Rows are points. To make a cloud, some directions were put in groups of two or more. Within a group, all points are equally far from the middle, so they leave a hole (a ring in 2 directions, a hollow ball in 3). The other directions are filled evenly. Then the cloud was stretched, turned, moved and blurred a little. Count the holes, and give their numbers of directions, smallest first.
(in the rows, 128 means zero)

Cloud (15 x 2)
[[115  87]
 [134  90]
 [150 101]
 [117 158]
 [156 149]
 [132 161]
 [142  94]
 [145 158]
 [148  99]
 [116  86]
 [137  91]
 [105  89]
 [ 88 125]
 [ 90 103]
 [156 109]]
Holes: 1 (2)

Cloud (20 x 3)
[[ 98 126 119]
 [136 133 101]
 [102 148 149]
 [131 162 137]
 [101 124 163]
 [133 143 118]
 [156  97 149]
 [125 119 169]
 [131 168 147]
 [103  76 163]
 [121  73 135]
 [102 125  77]
 [163 120 156]
 [100 101 163]
 [139 124 121]
 [ 80 140 137]
 [118  75 144]
 [168 143  97]
 [ 94 144 103]
 [113  68 156]]
Holes: 0

Cloud (55 x 6)
[[126 124 123 193  58 113]
 [136  94 146 160 153 104]
 [ 92 134  96 150 124 161]
 [101  94 112 183 116 153]
 [134 130 169 158 113 120]
 [121 124 133 199  86 116]
 [167 150 144 171 122 110]
 [105 157 118 158 160  93]
 [ 85 167 164 155  93 153]
 [145 183 123 143 184 120]
 [133  59 145 122 145 100]
 [113 113 129 193  93 126]
 [105 108 143 157 153 132]
 [174 128 158 150 179 109]
 [157 142 171 156  74 109]
 [188 124 108 160 173 106]
 [120 112 153 150  62 124]
 [ 67 100 141 143 122 139]
 [119 146 124 178 130 103]
 [125 157 129  98 127 124]
 [ 88 148 185 125 123 123]
 [113 129 137 145 101 115]
 [119 134 121 116 143 102]
 [124  97 126 151  91 117]
 [132  91 145 127 112 161]
 [151 126 150 103 117 139]
 [105 119 137 114  98 116]
 [130 180 134 145 148 118]
 [175 115 113 125 132 102]
 [123 111 130 150 112 100]
 [111 141 119 190 138 170]
 [146 121 137 106 110  86]
 [125 132 191 142 113 125]
 [113  91 149 130 140 113]
 [130 176 151 113 118 146]
 [108 150 167  96 152 128]
 [164 117 117 128 171 112]
 [138 120  98 155 132  91]
 [ 96 109 111 182 149 132]
 [155 105 149 138 141  76]
 [175 159 118 171 132 126]
 [121 169 127 189 109 125]
 [151 142 136 179 153 138]
 [204 129  89 151 141 126]
 [ 90 104 113  98 109 167]
 [102 169 150 157 168 129]
 [142 140 120 178 119 131]
 [116 132 178 146 139 148]
 [153 151 146 149 159 136]
 [127  99 123 152  98  97]
 [ 99 126  95 128  89 180]
 [ 80 120 109 112 131 130]
 [125 144 131 125 178 150]
 [130 140  86 151 112 108]
 [136 100 106 171 145  86]]
Holes: 0

Cloud (80 x 8)
[[ 86 108 149  83 163 143 138 114]
 [162 131 158 162 135 148 105 101]
 [127 149 133  85 132 149 140 128]
 [107 126 119  68 143 124  73 119]
 [114 109 116 181 133  97 101 136]
 [125 133  88 191 137 119 134 162]
 [131 175 146 138 104 140 115 174]
 [ 85 133  81 118 138  91  77  94]
 [155 135 158 105 122 180 136 133]
 [134  56 148 141 139 118 140 135]
 [105 147 147 104 140  96  90 124]
 [128 160 167 170 134 144 157 135]
 [174 123 139  92 128  97 113  98]
 [115  82 148 152 157 137 114  98]
 [126 106 139  84 159  94  97 142]
 [116 157  96 119 161 149 138 159]
 [169 121 112 133 168 101 115 138]
 [106  99 134  99  87 133 114 150]
 [161  93 131 164 127 133 107  98]
 [101 102 163 157 154 121 101 123]
 [142 109 129 129 179 159 151  85]
 [ 80 139 127 113  97 160  76  78]
 [ 91 126 137  90 106 129 144 133]
 [124  63 167 109 156 111 131 107]
 [115  95 141  96  80  78 109 105]
 [171 130 155 153  71 146 119 151]
 [134 134 166 162 116 153 145 166]
 [104  96 137  93 134  90 113  85]
 [147 120  71 119 129 117 103 157]
 [ 95 103 118 145 108 148 141 129]
 [104 130 161 114  94 165 119 135]
 [147 124 156 143 172 119 106 148]
 [151 120 114 187 113 131 107 161]
 [133 143 125 108 188 134 144 124]
 [ 99 128 102 109  92  70  89 136]
 [125 137 130 150 132 100  81 122]
 [113 119 119 106 105  65 104 133]
 [ 74 154 112 143 167 126 111 121]
 [110  99 110 183 123 155 128 154]
 [145 141 137 109 148  89 114 108]
 [151 127  93 122 111  85 115 115]
 [103 164  77 149  94 110 101 152]
 [168 148 121 170 103 101 121 158]
 [137  73 143  96 148 110 156 175]
 [131 110 149 111  88 132 141 139]
 [166 110 159 143 107 134  69 132]
 [150 119 119 206 107 105 121 104]
 [146 111 168 148  88 138 124 167]
 [125 132 138 149 149 127 149 198]
 [ 81 152 174 141 106 141 116 139]
 [142  95 120 126 170 105 149  77]
 [105 144 152  82  99 150 115 102]
 [ 69 154 119 106 140 124 128 157]
 [107  76 140 104 157  79 139 101]
 [118 103 117 100 179 135 122 100]
 [139  87 125 142 141 162 159 156]
 [154 164 152 146 154 128 117 124]
 [111 172 118 133 132 130  72 119]
 [125 137 145  82 120 169 118 126]
 [112 108 147 172 164 132 109 114]
 [112 156  67 139 127 131 156 109]
 [121 123 168 153 102 108  88  93]
 [101 175 160 131 112 120  93 119]
 [136 175 141 150 159 127 148 121]
 [125 135 141 163 144 148 142 193]
 [158 132  91 176 155 117 152 171]
 [136 111 116 200 157 135 115  87]
 [ 86 154 126 157 125 125  75 101]
 [173 132 122 173 106 120  93 163]
 [148 139 143 161  74 142 105 162]
 [ 99 114 122 152 141 173 156 121]
 [124 143 117 162 115 104 132 168]
 [125  94 140 156 120 136 171 130]
 [ 89 115 175  71 115 123 104  91]
 [159 134 104 182 139 124 134 177]
 [143  88 162 174 131 108 123 114]
 [ 87 158 118 130 168 118 135 113]
 [ 85 121  92 104  78 120 106 125]
 [122 110 140 164 118  92 102 156]
 [154  96 155 117 177 133 157  87]]
Holes: 2 (2, 2)
